Every row gives one point. To make a cloud, some directions were put in groups of two or more. Within a group, all points are equally far from the middle, so they leave a hole (a ring in 2 directions, a hollow ball in 3). The other directions are filled evenly. Then the cloud was stretched, turned, moved and blurred a little. Count the holes, and give their numbers of directions, smallest first.

Cloud:
[[ 0.75  1.67 -1.62]
 [ 0.98  2.86  0.01]
 [ 2.15  1.19  2.45]
 [-2.58  1.69  0.53]
 [-3.08  0.40  0.16]
 [ 1.63  1.31  2.65]
 [ 2.60  2.08  1.05]
 [-1.14 -1.59 -0.01]
 [ 1.97 -0.49 -0.95]
 [-2.90  0.83 -0.37]
 [-1.38  0.46  2.59]
 [-1.01  0.68 -1.83]
 [-1.69 -0.43  2.44]
 [-2.72  0.01  1.54]
 [-0.79  2.50  1.22]
 [-1.90 -1.38  0.23]
 [ 3.30 -0.09  0.90]
 [-0.21 -0.72  2.86]
 [-1.56  1.29  2.25]
 [-1.22  2.35 -0.81]
 [-2.82  0.49 -0.57]]
Holes: 1 (3)

Cloud, 29 rows:
[[-0.44  2.24  2.25  0.26]
 [ 0.27 -0.77  2.19  2.28]
 [-0.49  0.96  3.25 -0.37]
 [ 0.80  0.28  1.54 -3.13]
 [ 0.82  0.54  1.81 -2.79]
 [ 1.19 -0.74  0.49 -3.41]
 [-2.46  1.64 -0.97 -0.19]
 [-2.10  2.07 -0.96  0.06]
 [-0.67 -1.42 -1.28  2.30]
 [-0.50 -0.34 -2.46 -2.23]
 [ 1.53 -0.94  1.08  2.23]
 [ 0.30  2.23  2.16 -0.56]
 [ 0.61 -0.96 -0.24 -3.66]
 [ 2.81 -0.55  1.03 -0.44]
 [-2.44 -1.87 -0.88  1.03]
 [ 1.20 -1.68  2.37  1.37]
 [-2.47 -0.65  0.36 -2.86]
 [-1.23 -0.84 -0.30  2.67]
 [ 2.82 -0.81  1.12 -0.26]
 [-0.04 -1.76 -2.57  0.58]
 [-1.51  1.49 -1.97 -0.98]
 [ 1.78  1.85  1.06 -0.52]
 [-1.07 -0.32 -0.24 -3.62]
 [-0.61 -0.16  3.51 -0.43]
 [-2.49 -2.65 -0.53 -0.09]
 [-0.38 -4.01 -0.15 -1.23]
 [-2.51 -1.61 -0.81  1.11]
 [-0.58 -0.53  3.54 -0.18]
 [-1.61 -1.39 -0.87  2.12]]
Holes: 2 (2, 2)

Cloud:
[[ 1.05 -0.60 -2.98 -0.30 -1.67  1.66]
 [-1.81  0.12  0.92 -0.94 -0.75 -1.37]
 [ 0.03 -2.31  0.33 -1.46  0.93  0.23]
 [ 1.79 -1.56 -0.21 -1.30 -0.47 -1.61]
 [ 0.10 -0.61 -1.77  0.79  1.74 -0.97]
 [-2.59 -2.22 -2.05 -0.29  0.34  1.98]
 [ 1.19 -0.90  2.55  0.28  1.25 -0.57]
 [ 2.89 -2.82 -0.95 -1.28 -2.88 -0.50]
 [-3.23 -1.49  2.44  0.26  0.37 -1.10]
 [ 1.11  0.00  0.55 -0.63  1.84  1.95]
 [ 0.10 -1.74 -1.25  2.56 -2.49 -0.34]
 [-0.78  1.29 -2.11  0.39  0.66 -1.86]
 [-1.83  1.39 -0.13 -0.33  0.17  0.12]
 [ 0.57  1.17  1.02  0.84  0.12  1.71]
 [ 2.72 -0.73 -1.42 -2.10  1.73 -1.99]
 [ 1.78 -0.48 -2.20 -1.03  3.51 -1.82]
 [ 0.06 -2.53 -0.35 -0.35  1.71  2.26]
 [ 1.57 -4.90 -1.32 -0.96  2.00  1.12]
 [ 2.64 -0.71 -0.06 -0.21 -1.23 -2.07]
 [-1.07 -0.05  2.11  0.21  0.57 -2.58]
 [-1.20 -2.57 -2.03  0.07  0.95  0.97]
 [ 1.73 -2.71  1.56 -1.28 -0.23  0.86]
 [ 3.21  1.08 -1.81 -1.45  0.21 -0.78]
 [ 0.20 -1.04  1.08  2.91  2.06  0.70]
 [ 0.47 -2.66  3.52  2.58 -0.06  1.30]
 [-0.95 -0.59 -1.47 -1.99 -2.12 -3.30]
 [ 3.29 -1.49  2.09 -1.42  1.72 -2.56]
 [ 0.88 -1.69  2.18 -0.35  0.66  0.96]
 [-0.51 -0.01 -1.89 -1.38 -3.36  0.48]
 [-1.44  1.74 -0.07  0.13 -3.18 -0.67]
 [-1.00 -0.88 -2.31  2.90  2.09  0.56]
 [ 2.72 -0.28  1.01  1.70 -1.96 -1.59]
 [-0.71 -0.48 -1.58  2.22  1.74  2.61]
 [ 0.41  0.42  2.78  1.13  2.03 -0.05]
 [ 0.29 -0.63 -0.25  1.09 -1.03  0.24]
 [-2.79 -2.11 -0.20  2.53 -2.88 -0.72]
 [-2.45 -1.08 -0.03  2.18  1.13 -3.19]
 [ 0.05  0.24  1.68  2.48  1.03 -0.22]
 [-1.81 -1.60 -2.33  0.82  0.43  2.28]
 [ 2.75  0.18 -1.38 -0.55 -1.38  1.48]
 [ 2.69  0.36  0.96  1.78 -1.88 -2.82]
 [-0.64 -1.24  0.24  3.22  0.42  1.63]
 [ 0.66 -0.49 -1.79  0.60 -0.39 -1.78]
 [-0.88 -0.20  1.51  2.17 -4.46 -4.37]
 [-2.38 -0.34 -3.59  1.25 -2.76  1.66]
 [ 2.69 -2.26  2.68 -0.57  2.28 -1.04]
 [-2.85 -1.18 -0.23  1.43 -0.12  1.92]
 [-0.67 -2.83  3.21  1.95 -2.12  0.07]
 [ 2.22  0.81 -0.66 -1.37  2.11  0.68]
 [ 0.03 -3.24  0.32  2.52 -0.99 -0.89]
 [-2.26  0.91  2.16  2.26  1.03  0.85]
 [ 1.98  0.52 -2.55  1.97 -1.17 -0.38]
 [-2.01 -0.61  0.14  2.87  1.23 -1.97]
 [ 2.09 -2.02 -3.69 -0.99  0.40  0.92]
 [-1.09  0.77 -0.17 -0.88  1.03 -0.01]
 [-1.48  1.76  2.00  0.21  0.38  1.59]]
Holes: 0

Cloud:
[[ 0.44 -1.65 -2.85 -0.53  2.65  0.61]
 [ 1.77  0.67  1.17  1.62  1.11  1.35]
 [ 2.52  2.23 -1.45  3.35  1.23 -0.04]
 [ 1.16 -1.05  0.50  2.04  0.05  1.57]
 [-0.02  0.98  1.62  3.04  0.95  0.30]
 [ 0.31 -1.00 -0.97  2.19  3.05 -1.64]
 [-0.54  0.10  1.34 -0.57  1.70  1.10]
 [-1.07 -0.54 -1.81 -2.51  0.32 -0.45]
 [ 1.81  1.74 -0.39 -2.83 -1.48  0.37]
 [ 0.75 -0.02 -3.20 -0.36 -0.55  2.65]
 [-1.13  0.01  0.04 -0.48 -0.54  1.43]
 [ 0.25 -2.91  0.82  1.36  2.67 -0.36]
 [ 0.48 -0.74  0.98 -0.22  1.79  1.51]
 [-2.48  0.32  2.78 -0.92  0.79 -2.56]
 [ 1.16  3.34  0.03 -0.35  2.75 -2.78]
 [ 2.38  2.82 -2.14  2.10  0.69 -0.03]
 [ 0.78  0.33 -2.56  0.92  2.65 -1.53]
 [-2.84  1.74  0.02 -2.57  0.78  0.11]
 [-3.13 -1.67  2.86 -4.49  1.16 -0.39]
 [-1.85  0.56  0.44 -0.18 -0.24 -1.56]
 [ 1.19 -0.79 -1.54  0.48 -0.23 -2.07]
 [-0.59  1.32 -2.27  0.54 -2.05 -0.28]
 [-1.63 -2.54 -0.86 -0.33  0.62 -0.83]
 [-0.45 -2.06 -0.09 -2.47  1.91 -0.99]
 [ 0.78  2.45 -2.42  2.58 -1.70 -1.13]
 [ 0.77  3.13 -1.45  0.77 -0.84  1.26]
 [ 0.40  3.97 -0.61 -0.08 -0.21 -3.89]
 [-0.54 -1.35 -0.93 -3.43  0.91 -1.01]
 [ 2.77  1.21 -2.36  0.93  1.45 -0.90]
 [-0.42 -0.05 -2.62 -1.55 -2.48  1.32]
 [-1.05 -2.31  1.28  0.51  2.06  2.40]
 [-1.61 -2.18  0.19 -1.06  3.87  1.54]
 [ 0.48 -0.80 -0.66  0.51  3.82 -0.27]
 [-0.97  2.89 -1.14 -2.21 -2.05  0.69]
 [ 1.33  2.87 -1.41 -1.50 -0.50 -2.54]
 [ 1.92  1.53 -2.00  1.44  1.29 -0.06]
 [-1.18  0.80  2.85 -2.27  1.76 -0.53]
 [-0.24  0.47 -0.09 -2.83  0.51  1.21]
 [ 1.19 -1.60 -3.65  4.05  1.79  0.08]
 [ 2.57  1.12 -1.01  0.38 -0.04 -1.25]
 [-1.32  3.62  1.02 -0.94 -0.94  0.74]
 [-0.25  1.31  0.58  0.43  3.30  0.45]
 [ 1.08  3.07 -0.03  0.48 -0.83  0.50]
 [ 1.04  2.65  0.02 -0.22  1.36 -2.86]
 [ 2.74  1.95  0.35 -1.62 -0.96 -1.24]
 [ 0.95  3.12  1.17  0.00  1.20 -2.42]
 [ 1.43  2.65 -1.43 -0.26 -0.31 -0.80]]
Holes: 0

Cloud:
[[-1.14  1.17 -1.18  0.46 -0.63 -0.93 -2.32 -0.41]
 [-2.85 -0.47  1.18 -0.29 -0.58  1.72 -1.05  3.10]
 [ 0.74  3.16 -0.45 -1.92 -0.74  1.65 -1.68 -0.49]
 [ 0.20 -2.07 -0.79  1.01 -2.66  2.34  0.84  0.46]
 [-0.15  2.02 -0.48  0.24 -0.04  4.70  0.25  1.63]
 [ 1.71 -3.11 -0.17  1.10 -3.57  0.70  0.44  1.56]
 [-0.06 -0.28  1.68 -1.43 -3.55  1.40 -2.86  1.94]
 [-0.05 -1.37  1.96  1.98 -3.82  1.05  0.66 -0.52]
 [-1.47  1.59 -0.38 -0.76 -1.64  1.12 -0.88 -1.71]
 [ 0.79  1.08 -2.19 -1.91 -2.19 -0.96 -0.33  2.32]
 [ 0.39 -0.51  2.23 -0.71  0.73 -0.88 -0.04 -0.83]
 [ 1.71  1.13  3.22 -0.64 -2.51  1.43  0.96  2.34]
 [ 1.47 -2.60  2.75 -0.18 -3.57  1.22  0.56  0.76]
 [-0.91 -1.10  1.36 -1.73 -1.31  2.22  0.51  1.47]
 [ 1.44 -1.23  0.77  1.64  0.08 -1.30 -0.09 -0.28]
 [ 0.31 -1.40  1.40  1.76 -1.99  3.23 -0.47  1.28]
 [-0.75  3.74  0.33  0.57 -1.93  2.40 -0.57  1.54]
 [-0.48 -0.98 -0.91 -1.96  0.36  0.74  1.02  3.26]
 [ 1.33 -1.86 -0.81 -0.28  2.57  1.78 -1.71  2.28]
 [-0.10  0.35  2.26 -0.59  0.89 -1.37 -2.65  2.25]
 [-2.45  0.66 -1.30  2.48  0.63  0.55 -2.45  2.91]
 [-0.33 -2.13  0.20  2.00 -1.85 -2.64  1.78  2.68]
 [-0.34 -1.41  0.77 -0.71  0.92 -0.15  2.53  2.37]
 [ 1.27  1.96 -1.40  1.23 -0.01  2.92 -2.09  1.58]
 [-1.35  2.78 -0.19 -0.61 -1.65  1.65 -4.25  0.97]
 [ 2.78 -1.00  2.19  1.28 -3.82 -0.75  3.30 -0.72]
 [-0.48  0.46  2.22  3.83 -1.24  1.58  0.82 -0.05]
 [-0.03  3.64 -0.92  0.87 -0.51  3.17 -2.28 -0.13]
 [ 0.23 -0.01  1.23  3.87  0.77  1.78  1.52  1.06]
 [ 1.29  1.85 -1.43 -3.31 -0.80  0.86 -2.94  1.96]
 [ 1.62  0.23  1.00 -2.26  0.10  2.29 -1.00 -0.74]
 [-0.89  2.14 -0.24 -0.98  0.36  0.74 -1.47  3.64]
 [-0.59  2.07 -0.37 -2.26 -1.62  3.00 -1.84  2.46]
 [ 0.20 -1.02  1.43  1.65 -2.48 -3.23  1.57  0.80]
 [-0.79 -1.20 -2.30  2.60 -0.81  2.43  0.30  2.93]
 [-1.80  1.86  0.37  1.37 -0.62 -1.47  0.79 -0.40]
 [ 1.49 -1.99  0.25  2.09 -1.91  1.71  2.05  2.77]
 [-0.18  0.69  0.55  1.64 -0.54  3.51  1.52  3.00]
 [ 1.77 -1.51  1.02  1.05 -0.01 -1.24  3.36  0.51]
 [-3.51  1.08  1.39  0.62 -1.97 -0.07 -0.61 -0.32]
 [-0.46 -2.20  0.01 -2.00 -0.28 -1.32 -0.82  0.09]
 [ 2.71 -2.26  0.79  1.85 -3.24 -0.17  0.68  0.11]
 [-2.11 -0.42 -0.67  1.45  0.85 -2.32  1.06  0.72]
 [ 1.23 -1.54  0.28 -0.69 -1.12  0.34  1.24 -1.51]
 [-2.03  2.50 -0.85 -1.02 -3.05  0.69 -0.68  1.42]
 [-0.73 -1.77  1.34  0.62 -0.40 -1.59 -0.46 -0.69]
 [-2.12 -0.05  1.70  0.57 -3.86  1.32  0.44  1.73]
 [ 0.95 -0.63  3.28 -0.96 -3.49 -0.34  2.98  0.72]
 [-1.21  2.70  0.71  1.46 -2.96  1.70 -2.32  1.02]
 [ 2.43  0.90  0.35 -0.90 -4.70 -0.41  1.56  2.68]
 [-1.73  0.33 -0.70  0.27 -2.73  2.56  1.10  2.95]
 [ 0.74 -1.54  1.33 -1.42  1.52  0.86  1.48  0.82]
 [ 0.78  1.02 -1.18  1.56  0.00  1.44  2.88  0.59]
 [-3.13  0.22 -0.26  0.30  0.55  1.13 -1.60  3.84]
 [ 0.80  0.50  1.16 -0.08 -1.86  1.16  3.35  1.82]
 [ 2.93 -0.49  0.89  1.22 -3.91  1.32  0.85  0.27]
 [ 0.82 -3.10 -1.56  1.29 -1.29  0.04  0.63  3.03]
 [-1.32 -0.18  1.21  2.92 -1.53  1.19 -0.04 -1.69]
 [ 1.75 -1.89  0.34  0.84 -1.21 -0.28 -2.34  1.03]
 [-0.76  1.06 -1.84  0.66  1.03  3.72  0.30  3.28]
 [-0.51  1.76 -1.70 -0.58  0.62  0.99  0.91 -0.81]
 [ 1.15  1.43  1.88  0.90  0.12  0.10  0.17 -0.99]
 [-1.06  0.49 -1.25 -1.12 -4.84  0.31 -0.77  0.64]
 [-3.13  1.58 -2.29 -0.64 -1.49  0.15  1.08  1.93]
 [-0.76 -0.69  0.29  0.56  2.82  3.41  0.01  0.15]
 [-1.69 -1.99  1.79 -0.27 -0.47 -1.37 -0.73  1.21]
 [-0.87 -1.47 -1.94  1.53 -0.88  0.63  0.75  3.95]
 [ 1.63  1.70 -1.05  0.87  0.81  1.00  0.50  1.26]
 [ 0.55 -0.37  1.10 -0.51 -2.64  3.43  0.64  1.31]
 [-1.53  0.20  0.50 -0.14 -0.45 -1.93 -2.07  1.19]
 [-0.22 -0.14  0.48 -2.03 -1.53 -3.33  1.10  1.09]
 [-1.44 -1.01  0.42  2.58  3.21  1.95  1.70  0.53]
 [-0.10 -0.17 -0.75  0.13  1.52  1.30 -1.52  4.52]
 [ 1.49 -3.07 -1.30  1.62 -2.92 -0.04  1.35  2.78]
 [ 0.13 -2.56  0.60  2.10 -0.15  1.57  2.12  3.11]
 [ 2.44 -0.48 -1.77  1.01 -1.95 -0.08 -0.06  0.91]
 [-0.41  0.42 -2.28  0.50  0.63  3.27  0.56  0.08]
 [ 1.13 -2.06  0.01 -0.90 -0.27  0.06  3.47  0.03]
 [-0.32 -0.15 -0.12  3.03 -1.65  2.88  2.00  2.74]
 [ 1.76 -1.32  3.08  1.96 -2.73  0.35 -0.27  0.68]
 [ 0.25 -0.20  2.72 -1.21 -1.74 -0.30 -3.97  0.50]
 [-2.42  0.41  1.86 -0.38 -2.85 -0.38 -1.01  0.33]
 [ 0.49 -0.53  0.69  1.59 -3.79  1.63 -1.24  2.03]
 [ 0.69  1.73  0.72  1.68 -1.26  3.29  0.92  2.32]
 [-1.32  1.07 -0.91  0.83 -0.75 -0.74 -2.92  1.50]
 [-0.28 -3.96  0.19  1.25 -2.11  0.23  1.07  0.43]]
Holes: 1 (6)

Cloud:
[[-2.06 -1.61 -0.32  0.30 -2.17  0.85 -0.31 -1.34 -1.17]
 [-0.17  1.75 -4.83  1.63 -2.33  2.34 -0.44  0.09 -0.02]
 [ 0.92  0.64  2.10 -2.56 -2.79  2.49 -1.69 -2.86  0.08]
 [ 0.33  1.76 -4.44  2.54 -1.96  2.39  0.16 -0.21 -1.63]
 [ 0.62 -1.08  1.70  0.02 -1.52  2.83 -1.13  2.27  0.88]
 [-1.01  2.45 -0.18  0.98  0.21 -2.07 -1.38 -2.64 -1.43]
 [-0.91 -1.22 -0.20  0.72  0.71  0.65  1.07 -1.11 -0.30]
 [ 2.24  0.36  2.77  0.02  0.41 -0.56 -0.72 -1.05  2.06]
 [ 0.76  1.40 -0.13 -0.03 -4.03 -0.36 -2.48 -0.98 -0.40]
 [ 1.77 -0.71  2.13 -0.16 -2.73  2.67 -0.60  1.56  0.21]
 [-0.24 -0.36  2.56  0.36 -2.00 -2.16  1.20  0.68  0.44]
 [ 0.82  0.36  0.63 -0.72 -1.17  2.85 -1.78 -2.09 -0.99]
 [ 0.40 -0.87  2.59  1.52  0.02  0.55  0.49 -0.37  2.34]
 [-1.81  3.16 -4.05  0.50 -3.28 -0.52 -1.76 -0.71 -2.80]
 [ 1.49 -1.25 -0.36  0.49 -3.87 -1.05 -0.61 -0.66 -1.76]
 [ 1.72 -2.45  0.08 -0.65 -1.38 -1.19  0.65  0.35  1.08]
 [-1.03  0.20 -1.56  2.92 -2.24 -3.14 -1.07  0.30 -3.19]
 [ 0.54 -0.83  0.28  2.08 -4.12  0.91 -0.19 -1.59 -1.31]
 [ 0.92 -2.33  1.62 -0.35  0.83  1.18  1.53 -1.01 -0.66]
 [-0.52  1.04  0.16 -2.39 -0.44 -0.60  1.69 -1.59  0.35]
 [ 0.15  2.08 -3.62  0.37 -3.02  2.53  0.38  0.58 -1.28]
 [-2.40  2.75 -1.38 -0.21 -0.52 -1.60 -1.32  1.62 -0.27]
 [ 0.90  0.17  3.72  2.31 -1.76 -1.08 -0.29  1.28 -0.13]
 [ 0.64  0.91  0.45  3.27 -2.99 -1.51 -0.81  0.09 -1.36]
 [-3.05 -0.24 -2.03 -0.49  0.43  0.27 -1.32 -0.38 -2.00]
 [ 1.35 -1.28 -0.85  0.12 -0.73  0.93 -2.41  0.18 -0.92]
 [ 0.60  0.20  0.28 -1.21  0.05 -0.34 -0.30 -2.07 -2.96]
 [-1.54  1.89 -4.97  1.49 -3.93 -1.77  0.76 -2.00 -3.03]
 [ 1.49 -2.10  3.61 -0.49  1.04  0.18  0.65 -1.76  0.54]
 [-0.04 -1.94  1.41 -2.20 -1.38  0.51 -2.76  0.09  0.91]
 [-0.92  0.26 -2.55 -0.83 -1.84 -1.41  0.99  1.32  0.25]
 [-1.19  2.79 -2.85  1.41  0.75 -0.74 -0.24 -0.96 -0.52]
 [ 2.21 -0.03  1.08  0.71 -0.12 -1.43 -2.30 -1.73  0.59]
 [-1.75  0.59 -2.65 -0.42 -1.42 -1.87 -0.11  3.01 -1.62]
 [-0.71  0.46  0.39  2.54  0.61 -1.67 -0.43 -0.22 -0.14]
 [-1.91  0.82 -4.01  1.66 -3.45 -0.87  0.14 -0.67 -5.09]
 [-1.93  0.16 -1.70  1.42 -0.49  1.26 -0.78 -0.04 -3.84]
 [-2.44  1.83 -3.11 -0.25 -2.00 -0.69  0.95 -0.54 -0.63]
 [ 0.83  0.13 -3.88  2.33 -2.45 -2.46  0.19 -3.66 -2.89]
 [ 0.81 -0.59 -1.86 -0.34 -2.50 -2.37  2.72 -1.31  0.16]
 [ 2.30 -0.38 -0.72  1.18 -0.70 -1.90  0.06 -1.14  0.82]
 [ 1.44  0.09 -2.48 -2.10 -3.08  1.32 -0.04 -1.38 -2.04]
 [ 0.01  0.92 -1.97 -0.79 -4.51  1.32  1.03 -0.97 -0.03]
 [-1.46  1.28 -2.24  1.57 -0.10  1.42  0.31 -2.29 -0.05]
 [ 1.38  0.75  2.72  2.01 -3.89 -0.65 -0.45  0.68 -0.22]
 [ 1.00 -2.03 -0.66  1.60 -1.05  2.41 -0.67 -0.42 -0.69]
 [-1.91 -0.39 -3.16 -0.73 -2.75  0.05 -2.29 -0.09 -3.51]
 [-2.09 -0.06  1.54 -1.42 -2.21  1.63 -2.09  1.07 -1.06]
 [-1.03  1.89 -5.36  2.55 -4.29 -1.46  1.26  0.53 -0.94]
 [-1.75  1.59 -1.70  3.38 -2.87 -2.69 -1.06 -0.30 -3.86]
 [-1.61  1.05 -3.30 -0.63 -0.83 -2.49 -1.81  1.60 -2.41]
 [-1.96  0.73 -2.20  1.50 -4.79  0.42 -0.83 -1.02 -1.36]
 [-1.25  1.66 -4.66 -0.55 -3.01  0.78 -1.35 -2.24 -2.21]
 [-1.24  0.89 -1.95 -1.23 -0.97 -3.06 -1.09 -0.96 -3.11]
 [ 2.08 -1.85  2.07 -0.85 -0.03  1.61  0.10  1.30  1.25]
 [-0.14 -1.51  1.12 -0.85  0.54  2.70  0.45 -2.75  0.52]
 [-1.57  1.33  0.86 -1.66  0.10 -0.05  0.56  1.71 -0.07]
 [ 0.76  0.18 -1.99  0.76 -1.22  4.16  1.99  0.86  1.08]
 [-1.48  1.17 -2.90 -0.33  1.23  0.32  0.60  1.43 -0.72]
 [-0.63  0.03  2.63 -0.19 -0.69  3.46 -1.20 -1.32 -0.77]
 [-2.65  0.01 -1.36 -0.19 -2.60  0.46 -0.91  1.02 -3.52]
 [-0.84 -1.36  0.94 -1.99 -0.37  0.65  0.89 -0.59 -2.35]
 [ 1.35 -3.00  3.01 -0.86 -1.88  0.83 -0.06  0.05  2.45]
 [-0.08  0.88 -2.98  2.19 -3.63 -3.23 -0.02  0.02 -2.56]
 [-0.80 -1.75 -0.72  1.05 -1.98 -2.33 -1.23  0.05 -2.36]
 [-0.70 -0.75  1.66  1.86 -2.31  0.90  0.56 -1.08  1.96]
 [-0.30 -0.96 -0.24 -1.91  0.28  3.00 -0.25 -0.44 -0.30]
 [-1.88 -1.20 -0.41  2.53 -2.39  0.71 -0.45  0.60  0.28]
 [ 0.35  2.06  0.84 -0.27  0.85 -0.01  2.01  1.25 -0.44]
 [ 1.68  1.26 -2.42  0.91 -1.52 -1.65 -0.77 -0.09  0.03]
 [ 0.31  0.77  0.08  0.49 -1.90  3.59 -0.71 -0.05  2.23]
 [-1.95 -1.19 -0.86 -0.62 -0.35  1.60 -1.31 -2.53 -1.78]
 [ 0.53 -0.26  0.37  2.11 -0.72 -2.87 -1.12 -1.86 -1.11]
 [ 1.87 -0.61 -1.47  0.32 -1.20  2.73  1.64 -0.89  2.56]
 [ 1.25  0.61 -2.21  1.95 -3.41 -1.75  1.51 -1.46  0.12]
 [-0.42  0.85 -2.66 -1.58 -0.79  1.39  1.70  0.74  0.92]
 [ 0.89 -0.96  0.11  1.13  0.54  1.29  3.30  0.86  0.90]
 [-1.00  2.44 -5.45 -0.32 -1.84 -2.75 -0.38 -0.10 -3.40]
 [ 1.49 -0.35  1.18  2.16 -2.87  2.69 -0.42 -0.40 -0.07]
 [-0.63  3.60  0.99 -0.75 -1.24 -0.61 -0.19 -0.55 -0.26]
 [ 1.94 -1.98 -0.17 -1.00 -1.75  2.20 -0.05  1.29 -0.19]
 [-0.04  0.66 -0.90  2.12 -3.00 -3.47 -1.51 -0.24 -1.25]
 [ 0.27  0.95  1.34  0.71 -3.07 -1.77  1.03 -2.05 -2.28]
 [ 1.38  0.31  0.51  2.57 -2.28 -1.81 -1.14 -1.03 -0.87]
 [ 1.31  0.61 -1.09  2.10 -0.21 -1.93 -1.53 -0.75 -0.22]
 [-0.99 -0.32 -0.75 -1.02 -2.50  0.11  2.74 -0.69  0.41]
 [-1.19  1.44 -1.08 -0.79  0.34  0.33  2.60 -0.53 -0.30]
 [ 0.22  1.56 -2.63 -0.45  0.51  0.22  2.14 -2.22 -0.17]]
Holes: 2 (3, 3)
